Each point is reached from the start by the listed moves, each made once or not at all, plus a little noise. Say if it took an odd or an even number of moves. Then give how often each move was made.

Moves:
(1): [ 51  16 -23]
(2): [-4 54 28]
Start: [ 13 -23  13]
Points:
[ 18 -18   5] => even (0, 0)
[14 34 36] => odd (0, 1)

Moves:
(1): [25  5  4 -1  0 10  5  5 -1  2 13  2]
(2): [-11  28   3  -3  -7  -2 -13   3  -5   4   2  -8]
(3): [ -8 -10  28   2  17  -8   9  16   9  -5   1  -8]
(4): [-7  1  2 25  4  2 -8 -9 17 -5 -2 -7]
(5): [ 3  2 -7 -4 18  0  5  3  2  9 -5  6]
(6): [-9  2  4 -5 -1 17 -2 -1  4 -1  0  5]
(7): [-10   3  -2   5 -10  -1  24   5  18  11   1  -2]
(8): [ -7 -17  -3   2   1   7 -14  24   3   3  20   5]
(9): [  3   4  -5  -8  -7 -13 -11  -3  27   6  -7  -4]
Start: [-13  -2   7  -1   2   4   2  -1   2  12   2  16]
Points:
[-38 -26  30   8  11   2  20  44  33  20  24  10] => odd (0, 0, 1, 0, 0, 0, 1, 1, 0)
[-12  -7   3  -4  12  38  19  35  27  34  31  31] => odd (1, 0, 0, 0, 1, 1, 1, 1, 0)
[-47  -6  40  27  13  16  24  11  50  10   2   5] => even (0, 0, 1, 1, 0, 1, 1, 0, 0)
[-37 -10   2  -7 -15  14  -2  25  53  30  16  20] => even (0, 0, 0, 0, 0, 1, 1, 1, 1)
[ -7 -15  22  -5  21   1  18  49  60  37  26  15] => even (1, 0, 1, 0, 1, 0, 1, 1, 1)

Moves:
(1): [17  1  7 -2 -5  2  0  4 -2 -1  3 -4  4  2  1 -5  2 -2 -4  2  0  6]
(2): [-2 20 -1  3  0  3  3  5 -3  2  4 -2  1  4 -2  7 -2  0  2  1 -9 -3]
(3): [ 2 -2 15  4 11 -5  5 -3  0  2 -3  2  0  4  7 -2 -4  0  7  3 -7  0]
(4): [-2 -4  3 15 -2  3  0  8  0 -1  6 -6 -1  0 -1  0  3 -3  1 -4  1 -3]
(5): [ 2  0 -4 -1 12  5 -4  1 -1 -3  3  4  0 -5 -2 -1  2  0 -2 -6 -4  5]
(6): [-3 -3 10 -3  2 16 -1 11 -2 -1 -5  0 -7 -3 -5 -3 -1  4 -4  1  3 -4]
(7): [ 7  0 -5 -2  7 -7 18 -2 -3 -3 -9  3 -3  3  2  2 -2  1 -2 -8  0 -5]
(8): [  0  -2   3  -6  -2 -17   0  13   5  -2  -1  -2  -7  -6  -1   1   0  -2
  -1   2   0   3]
(9): [ 0  0 -5  1 -1  6  1 -2 16  0  2 -2 -4  2 -1  0  3  0  1  2 -1 -3]
(10): [ 1  2 -3  2  0  2 -2  5 -1 18  2  2 -1  6  4 -3  3  7 -2 -3  2 -5]
(11): [-6 -5  6 -4 -1 -3  7 -3  4 -3 16  0  1 -5 -1  1  1  4 -6  0 -2  8]
(12): [ 4  3 -3  9 -4  0  0  3 -2 -6 -2 17  1  1  3  1  4 -1  1  3 -8 -4]
(13): [-3 -4  0  4  0  1  0  2  6  2 -3  1 13 -3 -3 -1 -1  1 -5  1 -6 -1]
(14): [-3 -4 -3 -4  0  2 -2  0 -1 -7  2  1  1 17  0 -4  1 -5  2  1  1 -3]
(15): [-4  2 -4 -1  0 -1  6  5  2 -4 -2  0  7 -1 19 -2  2  0  1  2  3 -3]
(16): [ 3 -3 -3  2  2  2  3  0 -3  0 -4 -4  2  2 -2 14  3  8  7  7  1  6]
(17): [-6  1  7 -1  1 -4 -1 -4  0  3 -2 -3  0  5 -3 -5 17  7  1 -3 -3 -3]
(18): [ 2  1 -4  7  0  1  0  3  2 -7 -3 -4  0  1 -1 -8 -3 16  3 -1 -1  3]
(19): [ 1 -3 -3 -5 -1  0  5  2 -7  5  2 -4  5 -7 -5 -5 -2 -3 16  0  1  2]
(20): [  1   1  -4   9  10  -6  10   2  -9   5  -2   0   6  -4  -1  -6  -4 -11
  -5  19   3   1]
Start: [ -7  -2   2   3  -3  -7   9  -6   8  11 -15   2  13   0   4  -1   4  -3
  -4  -6  -2  -6]
Points:
[ -3   4 -17  33  11 -18  42  24  18   0 -24 -11  19  15  -6   6   4  -1
  -3  13 -16 -11] => even (0, 1, 0, 1, 0, 0, 1, 1, 1, 0, 0, 0, 1, 1, 0, 1, 0, 1, 0, 1)
[-15  10 -17  25  17   3  25  23  -5  28  -3  -3  42   7  14 -16   8 -18
   4   5 -12 -17] => odd (0, 1, 0, 1, 1, 0, 0, 0, 0, 1, 0, 0, 1, 1, 1, 0, 0, 0, 1, 1)
[-11  -2  -5   5   6 -12  31  -7  29  10 -29   0  24   5  19  -7  24   6
  -8 -13  -9 -20] => odd (0, 0, 0, 0, 0, 0, 1, 0, 1, 0, 0, 0, 1, 0, 1, 0, 1, 0, 0, 0)
[ -5   6   0  11  12  -1  27  34  -9  16 -19   8   2  18  -7   5  30   9
  14 -15 -18 -20] => even (0, 1, 0, 1, 1, 1, 1, 1, 0, 1, 0, 1, 0, 1, 0, 1, 1, 0, 1, 0)
[ -9 -16  24  17  19 -24  30  16  27   1   2  -9  32   7  20 -25  28 -16
 -15  13 -18   1] => even (1, 0, 1, 1, 1, 0, 0, 1, 1, 0, 1, 0, 1, 1, 1, 0, 1, 0, 0, 1)
[  2  -9  -2  23  14  11  29  15  -7  -2 -29   6   9  -3  -9  -5  26  25
  17 -17 -12  -9] => odd (0, 0, 0, 1, 1, 1, 1, 0, 0, 0, 0, 1, 0, 0, 0, 1, 1, 1, 1, 0)
[ -8   9   1  16   2   0  22   1  19   8 -15  15  30  18   4  -4   3 -11
  20   4 -33 -19] => odd (0, 1, 1, 0, 0, 0, 0, 0, 1, 0, 0, 1, 1, 1, 0, 0, 0, 0, 1, 0)
[ 17  -8  10   4  11 -13  35   0  -6  21 -28  -9  22  34   8 -17  18  24
  25  -7  -8  -5] => odd (1, 0, 1, 0, 0, 0, 1, 0, 0, 1, 0, 0, 0, 1, 0, 1, 1, 1, 1, 0)
[ 18  14  -9  25  21  -7  60  15   6  28 -28 -10  41   9  22 -10   2  11
  15  20 -16  -8] => even (1, 1, 1, 0, 0, 0, 1, 0, 1, 1, 0, 0, 1, 0, 1, 1, 0, 1, 1, 1)
[-12   7 -10  -3  15 -20  45  17  23  25  -8  -7  25  -5  11   6  29  19
   5 -12 -22  -5] => even (0, 1, 0, 0, 1, 0, 1, 1, 1, 1, 1, 0, 1, 0, 1, 1, 1, 0, 1, 0)

Moves:
(1): [ 9 -5  9  4 -6 -1 -4  1 -2 -3  2  5  3 -2 -7  2 -3  5 -1 -2  0 -2  5 -5
  6 -6]
(2): [ 4  7  2  3  3  1  2  6 -2 -9  5 -2 -5  2  1 -3 -4 -3  7  4 -7  4  5 -2
  2 -2]
(3): [  4   3  10   3   3   1   0  -1   3   6   0   6  -4  -5   6  -1   2  -8
  -3  -4 -12  -6 -12  -3   5  13]
(4): [ -1   3 -11  15   5 -10 -13   0   4  -4  -4   3   2   3 -10  -5   3  -1
   4  -2  -2   8  -9   2  -3  -9]
(5): [  8   0  -4 -12   6  -6   1  -3   0  -1  -9   6  -7   2  -7  12  -6   3
  -3  -5  -7   5   2  12  -2   7]
(6): [-3  3  8  0  2 13  5  1 -4 -6 -4 -3  8  7 -5 -7  3  4 -4 -8 -2  3 -3 -3
  0  7]
(7): [  4  -4   6   0   4  -3  11  -4   9   4  -7  -1 -10   0  -5  -2   3  10
   5   0  12   0  -4  -3   4  -5]
(8): [ -6  -3  -3   0  -2   3   5  19   4  -3  10   0  -6   3  -3  -5  -4   0
 -12  -4   2 -10   5   1   5   2]
(9): [ 3  0 -2 -2  0  5  2  0 11 12  1 -5 -3  0  0  1  1  1  1 -2 -2  1  1 -1
 -2 -4]
(10): [ 1 10 -5  1  1  1  3  7 -8  2  0  3 -4 -1  4  5  7 -1 -2 -2 10  9  5  4
 -7 -2]
(11): [ 5 -6 -6 -1  5 -8 -3  2 -2 -4 10  1  7 -1 -2  8  0 -5 -3 -3  3  8 -6 -4
  7  3]
(12): [-2  2 -3  0 -4 -2 -1 -1 -1 -3  7  5 -2  4  0  1  1 11 -3 -3 -5  1 -3 -1
  1 -5]
(13): [ -2  -7   2   5   4 -14   6   3   4   8   2  -3   3   2   8  -3   7  -2
  -4   8  -1   3   4   3  -9  -8]
(14): [ 1 -5  6 -2 -7  1 -4  1  4  1  2  3 -2 13  1 -3  3 -4 -1  2 -1  1 -2  6
  2  2]
(15): [10 -8 -1  3  2  7 -3  1  4 -6 -2  5 -3 -2 10 -2  0  6  3 -2 -2 -4  0 -3
  4 -2]
(16): [ 2  3 -1  9 -3  1  3  2  2 -5  6 -4  5  1  0  6  2  0 -4  1 -2 -3 -1  3
  0 11]
(17): [  4  -2   4 -12   3  -1  -7  -1   1  -7   1   1   0  -4  -7  -3  17   4
   2   2  -2  -3   0   5   6   1]
(18): [-10   1  -5  -3  -4  -1  -3  16   5   3  -5  -8  -3  -5   6   0  -3  11
   2  -1   6  15   1  -5  -1   1]
(19): [ 4  2  4 -4  7  1 -3 12  1 -5  2 11  8  0 -1  2 -4  2 18  9  0 -4 -4  7
  0 -7]
(20): [-3  3  2 -1  7  5  0 -2 -3  3 -2  1  3  0 -2  4 -5  5 -6  6  2  1  4 -2
 10  5]
(21): [-1  5  6 -5  5 -6 -5 -4  6 -2 -6  0  6 -1  2 14 -6 -5 -4  0 10 -5  3 -4
  2 -6]
(22): [ -5 -11  -3   0  -2   7   9  10   8  -3   4  13   3  -5   4   0  -2 -10
   3   1  -6  16   7  -7   8   8]
(23): [-5  0  6  1  5  0 -2 -3  1  4 12  3 -2 -2  1 -3 -5 -3  4 -4  3 -3 14  5
 -2  4]
(24): [  4   3   1 -11  -2   2   6   1   9  -7  -7   3   1  -7   3 -11  -4  -7
  -3  -5   2  13  -9  18   7  -5]
Start: [ -2   7  -7 -10   7  16   4   1   3  -1   0  -5   3   3   6   0  -3   3
  -6  -1  -7  -4  -2   0   3  -1]
Points:
[ 16 -24  20  -8   9  33  10  39  30 -14   1  26  11   2  12  -3  -5  15
  11  -9  -8  23 -21 -20  38  13] => even (1, 0, 1, 0, 0, 1, 1, 0, 0, 0, 1, 0, 0, 1, 1, 0, 0, 1, 1, 0, 0, 1, 0, 0)
[ 25  10  10 -43  16  29  -2  17  30 -27 -24  -3   1  -6   3   2  -9  23
  -7 -20 -11  22   4  12  24 -10] => even (1, 1, 0, 0, 1, 1, 0, 0, 1, 0, 0, 0, 0, 0, 1, 0, 1, 1, 0, 0, 1, 0, 0, 1)
[ 17 -22  -2 -14  29  11  10  40  60  -8  16  37   1   3   7 -20  15   4
  -7   0 -18  20 -30  17  48 -11] => odd (0, 0, 1, 1, 0, 0, 1, 1, 1, 0, 1, 1, 1, 1, 1, 0, 1, 0, 1, 1, 0, 1, 0, 1)
[-10  13   5 -30  24  -3  -4  37  34 -25  -3   0  -1  16  -5 -16  -2   1
 -18 -15  -5  27   9  38   9  -8] => even (0, 1, 0, 1, 1, 1, 0, 1, 0, 0, 0, 0, 1, 1, 0, 0, 1, 1, 0, 0, 1, 0, 1, 1)
[ 17   4  15 -11  11  19  10  34  40  11   3   8 -27   3  14  24 -13  18
 -24 -25  10  -7  15   6  16  14] => odd (1, 0, 1, 0, 1, 0, 1, 1, 1, 1, 0, 0, 0, 1, 1, 1, 0, 1, 0, 0, 1, 0, 1, 0)
[ 31   2  -2   1  16   5  27  50  21 -33  28  16  -1   1  14  -3  -2  20
  -5  -3   5  11  -4  18  21 -27] => even (1, 1, 0, 0, 0, 0, 1, 1, 0, 1, 1, 1, 1, 0, 1, 1, 0, 0, 1, 0, 0, 0, 0, 1)
[ 18  -9  26 -25  14  11  29  21  39 -19 -15  26  21  12  -2   9 -11  -1
  -6   1  -1  23  -4  26  18  -4] => odd (1, 0, 0, 0, 1, 1, 1, 0, 0, 0, 0, 0, 1, 1, 0, 1, 0, 0, 1, 0, 1, 1, 0, 1)

Moves:
(1): [ -5   9  13   2   8  -8 -10   5   2   4  -3   1   2   4   0   0  -4   8
  -1  -6 -12   0  -8  -4  -2  -7]
(2): [ 2  3  2 -4  7  1  8 -4  1 -6  1  2  1 -5  0 -1  7  0 -2  4  4 -1 -6 -1
 -9 -3]
(3): [ -7  -4  -5  -3  11  -1   4   6  -3  15 -14   7  -4   9  19  -1   0  -1
   2  -5  -4   2   7  -9   2  -8]
(4): [  7   0   8  -6  -1   7  -8   3   0  -1   7  -4  -3  -2  -3   6   3   2
   2  -4   4 -13   1  -1   7   1]
(5): [ -4 -11  -6  -3  -5  11   7   7  -2   1  -1   2   3  -4  -4   4  -3  -4
 -11   6  -4 -13   6   2   3  -6]
(6): [  8  -8   8   1  -2   8   2   7   2   1   3  -3   7  -3  -3   2   0   3
  -5 -10   1   0  -3  -2   6   5]
(7): [  1  10  11  -3   1  12 -10   8 -16   1  17   1   3 -18  -4   6 -11   4
   5  -2  -9   4  -3   1  -1 -10]
(8): [ -6   2   8  -2  -1 -10  -1   5   0  11   2  -8   0  13   2 -10  -1 -11
   3   3   0   2  -6  -7  11  -9]
(9): [ 4  7  4 -7  1  3  2 11  3  3  6  6  1  5  3  0 -5  2  3  3 -5 -3  8 15
  8  2]
(10): [  3   6   4  -1  -2  -7   0  -3   1   3 -10   1   0  -2   3   7  -6   0
  -7  -6  -2  -4  -5  -3   0   0]
(11): [ -4  -7  -3   1  -1   6   2  -3   2   2  -4 -10  -8  -9  -9   0   1  -2
  -6  -3   2  -6  -7   7   5   7]
(12): [ 11  -4   8  -7  12  -5  -3  -6  -8   8  -9   7  -2   2  -5  -6  -9  -8
   2   2   4   6   1 -11  -4  -4]
(13): [ 2  4  9 -1 -9  9 -5 -4  6 -2  0  1 -1 -7 -1 -4 -6  2 -8 -3 -4 -6 -8  5
 -2 -5]
(14): [ -1   1  -7   2   2   7  -2   9   2  -1   1  -5 -10  -2   6  -5   1 -20
  -9   5  -6   8   0  -5  -3   4]
(15): [ -1   2   1   2 -11  -2   4  -1   1   4   5   2  -3   1   0  -1  12  -4
   2  12  -6   0   1  -3  -4   4]
(16): [-6 -3  9 -4  5  5 -8 -4  4  7  6  2 -5 -3 -3  2 -2 -5  1  3  1  7 10  1
  8  2]
(17): [  4   0  -2   0  15  -3   1  -7  -3  -2  16   0   3   0  -5   5  -6  -1
   1   2  -4   1   9   9  -3 -16]
(18): [ -3  12   4  -7  -1  -4   4   4   7   1   2  -2   5  -1 -12  -4  -1  -1
  -4 -16  -1  -1   4 -11  -9   3]
(19): [  7   3 -14   0   9   5  12  -8  11  -2  -4  -5  -3   2   9  -4   6   0
   4   8  -2   4   6  -6  13   5]
(20): [  0  -4   6  -3  20  -1  -8   2  -3  24  -3   3   6   3  -9  -3  -2   6
 -14  -6  10   7   0  -7  -5   1]
(21): [ -3   3  -9  10  -9  -4  -4   0   4   0  15   7   1  10  -7  15  -8   1
   9   6  -2  12  -2  -2  -4 -12]
(22): [  3  -8   1  -7   5  12   5   8   3  13  -2 -19   2   3   4  18  -2 -13
  -3   9   5   9   7  -1  -3  -1]
(23): [ -3   3  -1   2 -10  -3  -3  11   2  -2  -1  -3 -13  -5   5   1   2  11
  -3  -1  -2   3  10  -8  12  -4]
(24): [  4   4   4  12  -2  -4   9  -2   9  -4 -12   4   1  -6  -2  -1   1  -3
  -1   5   1   1   0  -3  -1  -2]
Start: [  8   1   3  14   3  -3   3  -6  -6  -5   8  -8  -4  10  18   8   5  -9
   4   2  -6   8 -11 -10   9  -8]
Points:
[ 11  12   4  12  10  21  31  -3  33  24  10  -1 -14  20  38  31   8 -30
  10  44 -18  33  14 -14  17 -26] => even (0, 1, 1, 0, 0, 0, 0, 0, 1, 0, 0, 0, 1, 0, 1, 1, 0, 0, 1, 0, 1, 1, 0, 1)
[ 14  29  47   6   2  11   8  24   5  29  28   6  23  -5 -18  20 -30 -11
 -29 -13 -17   5 -24 -22   7 -43] => even (0, 1, 0, 0, 1, 1, 1, 1, 1, 1, 0, 0, 1, 0, 0, 0, 0, 1, 0, 1, 1, 0, 0, 1)
[ 23   8  34   2  50  28 -20  15   0  32  60 -26  -2  -5   0  55 -11   7
  -3   6 -12  39   9 -30  28 -47] => even (1, 1, 0, 1, 0, 1, 1, 0, 0, 0, 0, 0, 0, 0, 0, 1, 1, 0, 1, 1, 1, 1, 1, 0)
[  4  19  32  22  31  -3  -5  12  21  21  17   1   4   8 -14  14  -4 -20
 -23 -11 -10  39 -16 -43 -10 -17] => odd (1, 1, 0, 0, 0, 1, 0, 0, 0, 0, 0, 0, 0, 1, 0, 1, 0, 1, 0, 1, 1, 0, 0, 1)
